Rows are points. Two turns around zero, p and q, are shown by what they do to some points. Where does a point land after both, in the order given? Backwards means that the second turn is done in reverse. Each puzzle has new turns, and all numbers are rounded.

Turn p:
.52 -.05 .18 => .55 .07 .04
-.14 .20 -.04 => -.18 .16 -.05
-.18 .20 -.16 => -.25 .12 -.15
-.05 .04 -.08 => -.07 .01 -.07
-.20 -.48 -.06 => -.11 -.50 .12
.05 .09 .16 => .07 .14 .11
Turn q:
.16 .11 -.29 => .09 .00 -.34
-.22 -.31 .26 => -.13 -.20 .40
.27 -.05 -.04 => .26 -.05 -.08
-.21 .26 .07 => -.22 .26 .01
Where do these land?
p, then q: .13 .22 -.19 => -.03 .06 -.31
q, then p: .06 -.16 .23 => .18 .03 .22
q, then p: -.01 .03 -.01 => -.02 .02 -.02
p, then q backwards: -.13 .41 -.16 => -.18 .41 -.11
q, then p: -.04 -.50 .13 => .19 -.30 .38

Turn p:
-.18 -.11 .14 .46 => -.13 -.23 .14 .43
-.14 .12 -.08 .05 => -.16 .08 -.07 .08
.04 .04 .07 .04 => .04 .04 .07 .05
.35 .15 .13 .02 => .33 .19 .12 .05
.13 .09 -.45 -.16 => .09 .15 -.45 -.14
-.20 -.29 .19 -.40 => -.16 -.23 .20 -.45
Turn q:
-.09 -.16 .44 .34 => -.16 -.09 .33 .44
-.13 -.20 -.03 .03 => -.04 -.21 -.07 .09
-.05 .52 -.07 -.09 => -.16 .46 -.12 -.20
.12 -.18 -.10 -.24 => .14 -.20 .00 -.23
.15 .01 -.24 -.04 => .22 .03 -.14 -.11
Where do these land?
q, then p: .21 -.12 .18 .31 => .21 -.03 .23 .30
p, then q: -.07 .28 .01 .02 => -.15 .24 -.06 .05
p, then q: -.20 .08 .17 -.30 => -.34 -.01 .08 -.21
q, then p: .35 .04 -.05 .16 => .32 .18 .08 .10
p, then q: -.29 -.28 -.30 -.18 => -.08 -.37 -.34 -.16

Turn p:
.31 .16 .14 -.15 .18 -.05 => .32 .11 .17 -.07 .22 .04
-.14 -.16 -.27 .26 .01 .08 => -.17 -.18 -.30 .19 -.03 .02
.32 -.09 .17 -.16 -.01 .13 => .34 -.12 .19 -.09 -.05 .07
.32 .20 .03 .13 -.14 -.22 => .28 .24 .07 .24 .00 -.18
-.43 -.37 .06 .05 .05 -.14 => -.46 -.30 .03 -.08 .01 -.20
.30 .15 .23 .03 .08 -.10 => .26 .11 .26 .11 .15 -.02
.22 .36 .21 .00 .12 .17 => .22 .24 .22 .08 .12 .30
-.39 -.02 -.15 -.05 -.27 .17 => -.33 .04 -.18 -.12 -.34 .08
-.52 -.22 -.41 -.11 -.02 -.06 => -.46 -.12 -.44 -.25 -.07 -.13
Turn q:
.25 -.26 -.24 .19 .21 -.03 => .12 -.23 -.37 .15 .21 -.04
-.22 .03 .31 -.22 -.02 -.12 => -.15 -.02 .36 -.20 -.04 -.12
-.41 .19 .30 -.11 .02 -.02 => -.32 .09 .43 -.06 -.06 .01
.30 -.02 -.31 .04 .08 -.21 => .12 .07 -.40 .00 .16 -.18
.01 -.19 -.23 .16 -.19 -.07 => .00 -.12 -.30 .05 -.22 -.03
.44 -.13 .08 .05 -.12 .13 => .48 -.09 -.05 .07 -.02 -.02
.19 .13 -.27 .43 .07 -.20 => -.01 .14 -.37 .39 .06 -.20
-.24 .16 .10 -.36 -.12 .26 => -.07 .16 .29 -.30 -.10 .30
-.32 .09 .26 -.19 .05 .26 => -.16 .00 .42 -.11 .00 .27
Where do these land?
p, then q: .06 .01 .32 -.22 -.10 .00 => .18 .02 .32 -.13 -.04 -.11
p, then q backwards: -.18 .21 -.04 .26 .19 -.05 => -.11 .21 -.14 .17 .28 .03
p, then q: -.24 .08 -.21 .31 -.01 .01 => -.31 .04 -.18 .20 -.11 .15
p, then q: -.09 -.03 -.23 .37 .36 -.21 => -.36 -.15 -.26 .26 .28 .01
p, then q: -.20 .14 -.35 .00 .28 -.06 => -.29 .11 -.23 -.06 .25 .21
p, then q: .37 .06 .05 -.16 -.17 .12 => .44 .11 .00 -.02 -.04 -.07
p, then q backwards: .18 -.26 .24 -.28 -.16 .31 => -.02 -.30 .26 -.22 -.31 .23
q, then p: .10 -.21 .23 -.27 -.40 -.12 => .29 .03 .21 -.23 -.26 -.32

Turn p:
.03 .04 .14 -.26 -.32 .19 -.12 -.04 => .02 .10 .19 -.06 -.31 .28 .08 .12
.28 -.28 -.19 .01 .12 -.37 -.05 .22 => .26 -.23 -.25 -.19 -.07 -.37 -.17 .05
-.26 .06 -.50 .14 -.29 -.13 -.14 .40 => -.37 .16 -.18 .07 -.18 -.30 -.39 .38
.10 .09 .11 .04 .06 .10 .31 -.44 => -.03 .02 -.12 .09 .08 .20 .36 -.37
.00 -.08 .07 .16 -.03 .21 .31 .04 => -.04 -.11 -.11 .24 .11 .07 .25 .12
.15 .17 .01 .32 .09 -.05 -.05 -.03 => .16 .16 -.13 .22 .13 -.06 -.11 -.14
.17 .19 -.11 .17 .34 .29 .10 -.22 => .03 .06 -.27 .08 .37 .31 -.01 -.22
-.12 .14 .11 -.13 .15 -.11 .04 .11 => .00 .11 .16 -.15 .17 -.12 .07 .04
-.35 -.33 .36 -.44 -.13 -.12 -.41 -.05 => -.03 -.26 .72 -.27 -.31 .00 -.09 .01
Turn q:
-.15 .29 -.28 -.03 -.06 -.26 -.19 -.20 => -.21 .21 -.34 -.04 -.06 -.23 -.24 -.13
.23 .17 -.61 -.14 .25 -.10 -.05 -.23 => .19 .15 -.58 -.30 .21 -.04 -.11 -.25
.09 -.50 .08 .06 -.12 -.23 .01 .42 => .26 -.52 .14 .26 .00 -.24 .06 .17
-.16 .17 .23 -.16 -.16 .19 .10 .11 => -.20 .08 .22 -.15 -.20 .03 .16 .17
.17 .02 .25 -.05 .29 -.12 .01 -.04 => -.01 .00 .23 -.07 .35 -.03 -.04 -.11
-.30 -.08 .23 -.13 -.52 .04 -.26 -.14 => -.21 -.03 .24 .10 -.61 -.10 -.14 -.12
-.22 -.17 -.06 .02 .22 .28 .17 .17 => -.10 -.24 -.08 -.01 .06 .34 .22 .14
.04 .02 .19 .03 -.04 -.12 .21 -.17 => -.04 .15 .16 .12 .07 -.10 .17 -.14
.29 .09 -.03 .40 .14 .32 -.01 .07 => .30 .22 .01 .09 .18 .35 -.09 .25
Where do these land?
p, then q backwards: .14 .19 .12 .22 .29 -.11 .04 .27 => .38 .10 -.07 .20 .13 -.25 .08 .07
p, then q: .17 .04 .11 -.60 .74 -.20 .26 .15 => .03 -.32 .07 -.69 .46 -.12 .35 -.37
p, then q: -.56 -.25 .00 .18 -.15 -.17 .06 .10 => -.35 -.26 .13 .48 .00 -.19 -.04 .04
p, then q: .10 .13 -.16 -.22 .09 .33 .01 .08 => -.01 -.09 -.09 -.34 -.05 .24 .05 .18
q, then p: .05 -.29 -.16 .19 -.15 -.05 -.19 -.11 => .12 -.07 -.19 .23 -.22 .06 -.21 -.14
q, then p: -.20 .24 .07 -.19 -.13 -.09 .14 .20 => -.19 .07 .15 -.11 -.03 -.30 .15 .18
q, then p: .07 .26 -.06 .19 -.14 .03 -.30 -.23 => .02 .39 .06 .03 -.10 .13 -.30 -.07
q, then p: .08 .19 -.16 .20 -.17 -.04 .19 -.04 => -.01 .30 -.25 .04 .07 -.12 .00 .04
p, then q: .07 -.25 .12 .02 -.26 -.05 -.18 -.03 => .21 .00 .19 .19 -.24 -.10 -.04 .01
q, then p: .09 -.26 .11 .01 -.12 .35 -.05 -.38 => .09 .06 -.01 .25 -.19 .45 .18 -.15

Turn p:
-.20 .17 .01 .02 .17 -.40 -.27 .21 -.08 => -.11 .17 .12 .24 .18 -.46 -.07 .12 .09
-.09 -.17 -.05 -.06 -.12 -.04 .27 .01 .11 => -.12 -.23 .02 -.06 -.18 .08 .10 .02 .15
-.25 -.11 -.13 .00 .15 .07 -.05 .21 -.15 => -.08 .05 -.06 .13 -.04 -.05 .07 .38 -.05
.42 .00 .05 -.09 .13 -.05 -.33 .21 .41 => .34 .22 .16 -.31 .22 -.04 -.31 .04 .32
-.30 -.15 -.14 .01 -.09 .06 .06 -.21 .01 => -.28 -.15 -.21 .07 -.15 .10 -.06 .04 -.03
.06 .38 -.04 .04 -.09 .02 -.14 -.15 -.01 => .04 .25 -.10 .01 -.04 -.13 -.07 -.30 -.12
.75 -.08 -.12 -.08 .17 .01 .11 -.01 -.07 => .54 -.15 -.08 -.43 .29 -.01 .18 -.08 -.02
-.34 -.01 .21 -.21 -.09 .12 .05 -.15 -.01 => -.41 .01 .13 .00 -.10 .16 -.03 -.02 -.16
.48 -.25 .07 .11 -.18 .09 .04 -.14 -.08 => .40 -.32 .00 -.13 .08 .21 -.08 -.16 -.13
-.22 .20 .05 .07 -.26 .10 .11 .03 -.11 => -.10 .07 .07 .19 -.32 .01 .09 -.12 -.15
-.30 .01 .08 .19 .20 .02 .14 -.01 -.02 => -.20 .06 -.05 .29 .06 .12 .18 .08 .08
Turn q:
-.23 .10 .00 .20 .26 -.17 .34 .19 .44 => -.35 .28 .19 .16 .12 .01 .44 .16 .22
.13 -.03 .26 -.04 -.10 .00 -.34 -.03 -.13 => .13 -.11 .12 .03 -.09 -.08 -.41 -.04 .01
.16 .08 -.02 .18 -.04 .00 -.11 -.16 -.29 => .26 .05 -.09 .10 .07 -.14 -.16 -.05 -.22
.19 -.21 -.07 .00 -.16 .17 -.22 -.15 .09 => .29 -.07 -.12 .03 -.15 .14 -.13 -.16 .18
-.36 .09 -.38 -.09 .37 -.34 .21 .22 .49 => -.59 .15 -.19 .00 .16 -.13 .49 .14 .41
.20 -.07 .15 -.10 .09 -.05 .20 -.05 -.20 => .18 -.17 .19 -.14 .11 -.11 .09 .02 -.13
.16 .28 .07 -.06 .12 .19 .11 .16 -.06 => .09 .13 .08 -.20 .06 .03 -.03 .34 -.10
-.07 -.12 .04 .04 .09 .20 -.02 .09 -.26 => .03 -.14 .00 .03 .20 .20 -.13 .05 -.16
-.24 -.04 -.03 -.13 -.22 .04 -.10 -.31 .05 => -.11 .06 -.10 -.11 -.16 .08 -.09 -.40 -.02
.07 -.09 .00 .00 -.41 -.04 -.06 .05 -.13 => .09 -.18 -.06 .11 -.33 .01 -.07 -.05 -.17
Where do these land?
q, then p backwards: .12 .27 -.26 -.22 -.09 .09 .07 -.12 .23 => .08 .19 -.36 -.16 .06 .21 .11 .07 .17
p, then q: .12 -.18 .07 -.05 .20 .00 -.23 .13 .07 => -.02 -.04 .07 -.05 .12 -.03 -.16 .27 .21
p, then q: -.23 -.05 .22 -.01 .13 -.06 -.08 .04 .02 => -.19 .13 .14 .13 .14 .09 -.11 .06 .00
q, then p backwards: .18 .35 -.05 -.06 -.06 .00 .05 -.24 -.40 => .27 .17 -.20 -.20 -.05 .10 -.30 -.04 -.31
p, then q: .01 -.16 .19 .23 -.12 -.32 -.16 .10 .10 => .12 .05 .20 .32 .04 -.04 -.15 -.09 .30
p, then q: .13 .14 .05 .05 -.07 .15 .20 -.40 -.02 => .17 .06 -.18 -.23 .13 .12 .07 -.30 -.15
q, then p: -.14 -.15 .21 -.16 .11 -.12 .06 .33 .16 => -.22 -.03 .26 .15 -.07 .24 -.07 .19 .18
q, then p: .18 .14 -.23 .00 -.42 .11 .24 -.20 -.26 => .23 -.28 -.11 -.18 -.17 -.21 .19 -.13 -.40
q, then p: .06 .51 -.28 .29 -.03 .20 .17 -.14 -.26 => .25 .22 -.15 -.02 -.04 -.43 .41 -.04 -.31
p, then q: .03 -.35 .04 .01 .19 -.06 .07 .19 .14 => -.04 -.10 .16 .04 .02 .21 .06 .22 .30
q, then p: -.19 -.21 .18 .04 .00 .15 -.27 .25 .08 => .00 .17 -.01 .18 -.04 .29 -.31 .17 .02
p, then q: -.27 -.31 -.15 -.12 .15 -.14 -.12 .05 .15 => -.37 -.11 -.07 .18 -.02 .12 -.04 .14 .26

Turn p:
-.51 -.49 .12 .15 -.58 .02 -.32 .07 .01 => -.33 -.45 -.12 .19 -.67 .14 -.17 .31 .14
-.19 -.10 -.07 .29 .13 -.05 -.15 -.25 -.09 => .05 -.10 -.31 .21 -.18 -.06 -.01 -.23 -.08
.00 -.02 .05 .21 -.19 .31 .07 -.05 -.18 => .13 .06 .04 .16 -.26 .09 .26 .03 .17
.12 .11 .09 .09 -.15 .03 -.35 -.35 .21 => .07 .18 -.23 .09 -.09 .08 -.35 -.11 .33
.35 .22 .13 -.41 -.08 .34 .15 -.03 -.10 => .05 .47 .39 -.20 .08 .25 .10 .00 .13
.11 .13 .10 -.11 .17 -.08 .31 .22 .29 => .05 -.04 .31 .01 .43 -.12 -.05 .09 -.03
-.05 -.25 .06 .17 .14 .11 .14 .26 .09 => .13 -.36 .13 .13 .08 .10 .12 .07 -.09
.33 .32 .27 -.19 .52 -.02 -.12 -.09 .04 => .29 .41 .00 -.02 .43 .17 -.25 -.14 -.25
-.33 .36 -.47 -.22 .23 -.04 .08 .07 -.12 => -.48 .16 -.20 -.04 .31 -.14 .35 -.11 -.19
.23 -.19 -.39 -.01 .11 -.24 .02 -.02 -.04 => .06 -.20 -.13 -.41 .07 -.16 .06 -.23 -.03
-.07 -.17 -.06 -.01 -.10 -.19 .21 -.14 -.13 => -.06 -.08 .11 -.08 -.22 -.25 .03 -.12 -.08
.02 .08 .17 .04 -.20 -.19 -.06 .32 .02 => .04 -.04 .00 -.05 .01 -.09 -.10 .44 -.01
Turn q:
.13 .00 -.11 .07 -.07 .18 -.20 -.14 -.19 => .18 .07 .13 .21 -.02 .07 -.13 -.16 -.14
.01 -.32 -.16 -.28 -.08 .10 -.09 -.11 -.05 => .05 -.34 .14 -.01 .06 .19 -.10 -.24 .02
-.30 .16 -.31 .14 -.20 .17 -.10 .03 .18 => -.06 .07 -.34 .03 .01 .24 -.35 .07 -.17
.11 .04 .13 .08 -.24 -.12 -.23 -.12 .02 => -.05 .13 .18 .10 -.06 -.14 -.27 -.02 .12
-.17 .17 .23 -.05 .49 -.28 .31 -.04 -.01 => -.26 .21 -.13 -.26 .03 -.14 .55 -.04 .06
-.27 -.21 .23 .15 .54 .19 .03 -.11 .15 => -.45 -.04 -.02 .23 .22 .10 .45 .03 -.18
.03 .15 .27 .04 -.21 .20 -.02 -.09 -.04 => -.03 .17 .23 .09 -.24 .12 -.07 .15 -.01
-.23 .25 -.15 .02 -.15 -.01 -.22 .44 -.01 => .01 -.02 -.25 -.20 -.13 -.16 -.32 .17 -.36
.69 .20 .20 -.13 -.15 -.10 .01 -.09 .08 => .37 .24 .50 -.11 .11 -.15 -.05 .17 .32
-.01 -.43 -.34 -.05 .06 -.34 .49 .23 -.14 => .24 -.50 -.44 -.11 .00 -.13 .28 -.15 .32
Where do these land?
p, then q: .03 -.18 .01 .02 .33 -.10 .03 -.24 .14 => -.03 .09 .19 .23 .09 -.01 .02 -.34 .05
q, then p: .36 .07 -.20 .09 -.15 .25 .15 .00 -.19 => .45 .10 .04 -.17 .08 .09 .06 .05 .26
q, then p: -.33 -.14 .34 -.27 -.14 .20 -.02 .12 .08 => -.27 -.17 .19 .13 -.35 .23 .04 .23 -.09
q, then p: -.07 .08 -.45 -.03 .40 -.38 -.37 -.05 .35 => -.19 .14 -.36 -.06 .29 -.01 -.07 -.51 -.49
p, then q: -.02 .26 -.15 .34 -.25 -.42 .22 .08 .14 => -.07 -.10 -.30 -.23 .24 -.48 -.03 -.01 .27
q, then p: -.14 -.27 -.08 .28 -.38 .48 .01 .05 .06 => .22 -.34 -.26 .10 -.22 .30 .28 .18 .26
q, then p: .02 -.07 -.23 -.16 -.32 -.02 -.08 -.12 -.16 => .07 .07 -.10 -.09 -.17 .21 -.23 -.14 .24
p, then q: .35 .02 -.08 -.07 -.27 -.16 .10 .00 .03 => -.08 -.05 .20 -.37 .14 -.09 -.09 .09 .13
q, then p: -.17 -.01 .50 .05 .30 -.16 -.14 .05 -.15 => -.21 .02 .14 .21 -.20 -.44 -.02 .17 -.26
q, then p: .09 .24 .18 -.05 .20 .03 -.09 .16 -.05 => .01 .20 .12 -.08 .01 -.13 .05 .19 -.24
q, then p backwards: -.27 .19 .39 -.36 .15 .07 -.10 -.21 -.03 => -.12 -.11 -.12 -.57 -.09 .12 .15 -.04 -.23
p, then q: .15 -.18 -.24 .17 .12 .21 .31 .17 -.22 => .16 -.13 .09 -.01 -.07 .16 .38 .06 .38

Turn p:
.01 -.42 .23 -.38 .17 .16 -.17 -.21 -.03 .24 .09 => -.05 -.18 .52 .25 -.02 -.13 -.16 .38 -.06 .01 -.11
.24 .08 -.20 -.20 .04 -.38 .34 -.03 -.08 .22 -.07 => .22 .05 .24 -.28 -.07 .09 .03 -.34 -.19 .12 -.32
-.25 .18 -.01 .13 -.11 -.02 .15 .43 -.04 -.32 -.57 => .30 -.17 -.65 -.24 -.18 -.25 .22 -.03 .11 -.10 .00
.17 .02 .44 -.06 .02 .23 -.24 -.15 .00 .21 .44 => -.39 .30 .29 .19 .00 .00 -.18 .36 -.23 .03 .16
.16 -.39 -.02 -.22 .35 .04 -.33 .15 -.31 -.15 .07 => .07 -.09 .36 .33 -.01 -.41 -.07 -.06 .00 -.42 .04
.30 -.06 .13 -.10 -.05 .22 -.33 -.13 .14 -.16 .18 => -.22 .09 .22 .10 .00 .17 -.01 .26 -.01 -.36 .19
.07 .03 .04 .02 .02 .15 .31 -.17 .05 -.12 .12 => -.09 .12 .09 .02 -.01 .11 .34 .03 .05 .15 -.01
.02 .09 .10 .05 -.35 .23 -.32 -.12 .24 .04 .07 => -.23 .04 -.15 .02 .06 .33 -.18 .35 .01 -.14 .10
-.25 .26 -.20 .07 .15 -.49 .24 -.12 .11 -.13 -.14 => .02 -.25 -.09 -.38 -.10 .03 .06 -.47 .12 .29 .07
.08 -.19 -.12 -.12 .09 .28 -.14 .00 .21 .14 .32 => -.01 -.05 .25 .29 .30 .17 .00 .16 -.16 -.06 .13
.00 .09 -.29 -.03 .23 -.08 .16 -.27 -.37 .22 -.13 => -.05 .01 .19 -.17 .25 -.20 .00 -.28 .14 .13 -.41
-.15 -.09 .03 .08 -.39 .01 -.05 .05 -.05 -.15 .19 => -.12 .02 -.26 .31 -.19 .20 -.05 -.01 .03 -.02 -.02
-.32 .37 -.01 .27 -.17 -.01 .09 .44 .09 -.06 -.18 => .11 -.01 -.70 -.15 .02 -.07 .03 -.07 -.12 .12 .15
-.08 .03 -.13 .50 .01 -.34 .30 .13 .04 .02 -.39 => .44 .13 -.31 -.29 -.06 -.04 -.02 -.29 .31 .26 .03
Turn q:
-.17 .03 .18 .08 .06 -.06 -.20 .52 -.25 -.19 .09 => -.01 .47 .14 -.10 .07 .02 -.01 .09 .47 -.05 .04
-.28 -.13 .16 -.03 -.19 -.15 .07 .07 .21 .01 -.31 => -.42 .06 -.07 -.18 -.03 -.09 -.10 -.27 -.01 .13 -.01
.23 .10 .24 -.13 -.07 -.12 .01 .13 .45 .48 .01 => -.21 -.07 -.09 -.42 -.20 -.16 -.03 .41 -.30 .16 -.15
.31 -.16 -.35 .10 -.18 .13 -.02 -.26 -.22 .49 .43 => .29 -.43 .20 .30 -.26 -.27 .19 .37 -.15 .00 .33
-.06 .34 .05 .18 .07 .33 .23 .47 -.18 .01 .00 => -.02 .23 .29 -.14 .28 .43 .05 .25 .12 .15 .23
.22 .09 -.10 -.17 .01 .11 -.13 -.27 -.35 -.16 -.11 => .19 .01 .14 .31 .17 -.03 -.07 -.06 -.19 -.36 -.06
-.16 -.44 -.14 -.05 .59 -.10 .24 .00 -.12 -.09 .00 => .00 -.05 -.22 .03 -.09 .20 .64 -.29 .22 -.20 -.05
-.14 .20 -.02 .16 -.24 .04 .19 -.12 -.22 -.01 .28 => .30 -.01 .25 .05 .10 -.06 -.04 -.09 -.01 .29 .24
-.06 -.07 .30 -.04 -.12 -.01 -.12 -.20 -.16 -.27 .11 => .20 -.01 .19 -.05 .06 -.19 -.17 -.27 .15 -.10 -.17
-.25 .39 .08 .05 .04 -.19 .06 .01 -.03 -.02 -.09 => .06 .28 -.14 -.15 .29 -.02 -.05 -.10 -.10 .18 .11
-.09 .01 .16 .09 .06 -.06 -.19 -.29 .30 -.12 -.33 => -.17 -.18 -.34 -.11 .20 -.08 -.26 -.20 -.03 -.08 -.18
-.27 -.25 -.33 -.18 -.09 .16 -.02 .06 .36 -.09 .08 => -.11 -.08 -.19 .05 -.50 .26 -.15 -.19 .06 .03 .15
.72 -.13 -.24 -.06 .06 -.06 -.10 -.10 .21 -.06 -.16 => -.12 -.22 -.14 .42 -.11 .03 .01 .35 -.22 -.15 -.48
Where do these land?
p, then q backwards: .02 -.44 -.03 -.08 .36 .21 -.07 .28 -.08 .03 .20 => .23 .04 -.20 .09 -.21 -.05 -.06 -.26 -.52 .04 .08
q, then p backwards: -.13 .19 -.01 -.19 .15 -.15 .17 .11 -.09 -.02 .33 => .26 -.01 .08 .17 .01 -.08 .37 .16 .11 .03 -.07
q, then p backwards: -.15 -.17 -.28 -.29 -.05 .20 .13 -.02 -.22 -.08 .17 => .23 -.25 .00 -.04 -.02 -.26 .07 .11 .13 -.30 .24
p, then q backwards: .12 -.13 -.09 -.16 -.15 -.11 .11 .34 -.17 -.07 .04 => .11 -.05 -.16 -.33 .08 -.10 .00 -.25 -.05 -.15 .08
p, then q: -.20 -.48 -.43 .19 .37 .00 -.26 .27 .13 .35 -.35 => .05 -.24 -.38 .13 -.08 -.16 .24 .46 .23 -.29 -.61
q, then p: .32 .26 .09 .28 -.18 -.16 -.27 -.43 .07 .22 -.14 => .33 -.06 .17 .08 -.03 -.37 -.38 -.41 .08 -.17 .10
q, then p: .04 .18 .20 .11 -.17 .07 .38 -.13 -.06 .09 -.02 => .00 .09 .29 .04 -.05 -.33 -.11 .15 -.09 .17 -.13
p, then q: -.16 .16 .45 -.14 -.28 -.09 -.09 -.14 .05 -.03 .06 => -.17 .21 .18 -.01 -.22 -.09 -.22 -.05 .10 .03 .41
q, then p: .06 .34 .22 .26 -.11 -.13 -.03 -.31 -.21 -.26 -.23 => .01 .02 .36 -.29 .16 -.39 -.19 -.13 .20 -.01 .21
p, then q: -.10 -.17 -.38 .26 .20 .31 -.39 .41 .27 .18 -.09 => .35 -.06 -.33 .23 -.04 .18 .31 .36 .38 -.19 -.31
q, then p: -.02 -.08 .05 -.05 -.11 -.13 .24 -.10 .18 -.29 .25 => .07 .12 .09 -.20 .04 .16 -.17 .25 .13 .03 -.28
q, then p backwards: .21 .34 .21 -.19 -.04 -.03 .07 -.25 .15 -.11 -.23 => .07 .21 -.18 -.24 -.09 -.02 -.04 .16 -.12 .45 .03
